Rows are points. The points of each table are mixes of a few directions, plus a little noise. Count the directions of each table, and those that both share. Where both have some left over, give the other angles between the two spaces (their principal angles), to ten degrees, smallest first.

First:
array([[  3, -45],
       [ -2,  23],
       [  2, -46],
       [  2, -18],
       [  0, -11],
       [ -3,  60],
       [ -1,  36]])
Second:
array([[ 19,  12],
       [ -8,  -4],
       [ 31,  20],
       [-44, -29],
       [ 37,  23],
       [-37, -24]])
Directions: first 1, second 1, shared 0; angles 60

First:
array([[  1,  -1,   0],
       [ 23, -13, -11],
       [ 14,  -8,  -6],
       [-60,  35,  28],
       [ 23, -13, -11]])
Second:
array([[-26,  16,  12],
       [ 54, -33, -26],
       [-19,  11,   9],
       [ 14,  -8,  -7],
       [-23,  14,  11]])
Directions: first 1, second 1, shared 1

First:
array([[ -2,  -3,   8],
       [-11, -24,  55],
       [  8,  19, -41],
       [  7,  14, -32],
       [-12, -23,  53],
       [ -4,  -8,  20],
       [ 13,  26, -60]])
Second:
array([[ 14, -11,   2],
       [ 11, -39,   5],
       [ 32,   3,   2],
       [-57,  49,  -9]])
Directions: first 1, second 2, shared 0; angles 60

First:
array([[  9,   8,  23, -42],
       [-19,  24,  14, -14],
       [-14, -34, -29,  58],
       [ -2, -14,   4,  -2],
       [ 25,  17,  -9,  -3]])
Second:
array([[ -3,  19,  -2,   3],
       [  1,  -1,  -1,  -1],
       [-10,  60,  -8,   8],
       [  3, -23,   3,  -4],
       [ 10, -51,   7,  -6],
       [ 10, -60,   9,  -8],
       [-10,  57,  -9,   8]])
Directions: first 3, second 1, shared 1

First:
array([[-52,   0,  12,  -9,   8, -14],
       [ -5,   3,   4,   3,  -4, -12],
       [  5,   2,   2,   5,  -5,  -9],
       [-43,  -7,   0, -18,  20,  20],
       [ 15,   1,  -2,   5,  -5,  -2],
       [ 22, -13, -21, -15,  21,  60],
       [ 59,  13,   4,  30, -34, -42]])
Second:
array([[-41, -15, -10, -28,  33,  50],
       [ 28,   9,   5,  19, -22, -32],
       [ 22,   7,   5,  16, -18, -27],
       [ 27,   9,   5,  17, -21, -32],
       [-12,  -4,  -3,  -8,  10,  15],
       [-45, -15, -10, -29,  35,  54],
       [  6,   3,   1,   5,  -5,  -8],
       [ 16,   5,   4,  11, -13, -19]])
Directions: first 2, second 1, shared 1
